Rows are points. The window is the flat piece filled in between its corners: a triangle in 3 columns, a solid with four corners in 4, and so on. A path goes straight from each point to the next, and from the last back to the first. After which points does the path pass through the window?
(in the rows, 128 means zero)

Window (3 x 3):
[[157 166  96]
 [ 81  56 115]
 [109 143  86]]
Path:
(1): [136 171 120]
(2): [120 178 108]
(3): [125 153  68]
(4): [89 87 82]
(5): [ 64 116 125]
(6): [ 77 128 127]
(7): [102  97  68]
(8): [129 130  66]
(9): [105 165 122]
(10): [139 154 145]
(11): [147 127  63]
(12): [99 64 97]
(13): [ 76  86 135]
(14): [136 214 126]
(15): [176 173  75]
(16): [137 158  68]
Through the window after points: 8, 12

Window (6 x 6):
[[ 86 105 123 228 117 131]
 [152 103  92 198 190 143]
 [212 100 117  68  99 111]
 [ 87 146 157  67 116 145]
 [121  73 156  85 127 141]
 [179 108 169 228 127 117]]
Path:
(1): [191 111 101 180 110 175]
(2): [170 116 125 109  79 187]
(3): [178  97 126 101 161  49]
(4): [109 113 131 110 131 115]
(5): [125 110 127 119 123 167]
(6): [207  68 126 159 117 197]
(7): [173  98 124 137 135  50]
(8): [156 103 135 106 132  51]
(9): [178 115 137 113 103 158]
(10): [117 122 140 106 121 181]
(11): [108 142 152 103 135  73]
(12): [140  99 112 197 177 114]
(13): [167 113 113 183 148 171]
(14): [171  92 137 158 100 176]
(15): [163  85 132 156 135  81]
(16): [174  58 141 141 153  45]
Through the window after points: 2, 8, 10, 12

Window:
[[115 163  88 169 149 160  84  94]
 [ 88 171  69 154  92 141 136  46]
 [140  25 154  15 148 117 142 207]
 [119  79 124 191 134 159 144  81]
 [108 149 187 194 125 154 162 113]
 [103  33 193 134 114  80 122 203]
 [121  45 162  88  83 167 111 190]
 [147  82 206 141 108 115 106 106]]
Path:
(1): [134 143 117 156 103 122 140 114]
(2): [ 68  98 133 143 118 139 116 100]
(3): [ 84  71 149 165 121 154 128 109]
(4): [168  94 132 170 131 129 142 102]
(5): [143 101 132 159  95 115 128 128]
(6): [ 87  68 180 110 147 144 125 106]
(7): [ 95  60 170 100 123 161 124 153]
(8): [179  67 120 122  67 137 120 183]
(9): [128 140 137 184 106 144 146 111]
(10): [ 33 111 163 100 152 137 115  93]
(11): [ 83  43 184  85 117 156  98 146]
(12): [158  80 135 113  90 144 134 181]
Through the window after points: 1, 3, 5, 7, 9, 11

Window:
[[200 169 140  93 131 195 160 165  99]
 [ 88 188 181  80 105  92 137 109 196]
 [ 61 126 161 148 115  41 225  71 180]
 [115  51 103 146  81 149 171 117 160]
 [111 175 212 195 120 211  57 136  94]
 [108 190  47  91 143 161 125 108 156]
 [183  92 132 128  89 184 141  47 163]
 [141 115 128 208 111 110 114 162 130]
 [ 99 181 160  57 180 134 100  90 143]]
Path:
(1): [116 135 150 119 157 160 137 112 181]
(2): [104 134 116  67  89 102 117  91  81]
(3): [126 129 131 114  68 164 116 108  88]
(4): [148 130 129 175 182 160 162 131 166]
(5): [137 134 143 168 143 139 162 133 204]
(6): [125 117 131 161  87 115 137 113 122]
(7): [103 116 119 117  85 145 125  83 132]
(8): [106 131 124 152 153 146 134  98 203]
Through the window after points: 1

Window:
[[201  95 138 143 141 126 137 132 143 146 146 110]
 [145 173 143 121 156 107  97 163   7 103  99 173]
 [139 113 166 109 109 136 123 156 172 135 184 112]
 [113 204  93 184 157 152 181  87 129 125 124 144]
 [138  90 150 144 135 127  92  96 181 138 136 136]
 [ 75 139 100 200 128 174 176 105  80 132  83 117]
 [176 126 149 122  56 124 139 111 181 155 143 131]
 [133  97 113 125 114  81 123 108 125 117 164 111]
 [162  84 160 163 112 138 136 107 127 134 184 161]
 [154 174  75  78 163 165 129 129  60  81 111 185]
 [145 142 142 132 145 115 139 160  78  49  96 172]
 [143  77 162 103 151  96 152 123 133 155 142 160]]
Path:
(1): [121 118 116 153 125  95 134 181 140 151 134 197]
(2): [117 129  97 129 137 122 135 185 164 114 142 183]
(3): [201 105 169 102 136 112 115  77 106 125 155 122]
(4): [142 153 140 133 144 148 151  82  79  86 121 132]
(5): [132 168  87 143 144 130 140 145 126 137 129 170]
(6): [145 135  96 140 138 103 101 181  75 137 135 197]
(7): [139 149 162 127 130 134 135 116  83 108 111 125]
(8): [154 116 172 125 131 127 127  92 104  99 135  96]
Through the window after points: 4, 6
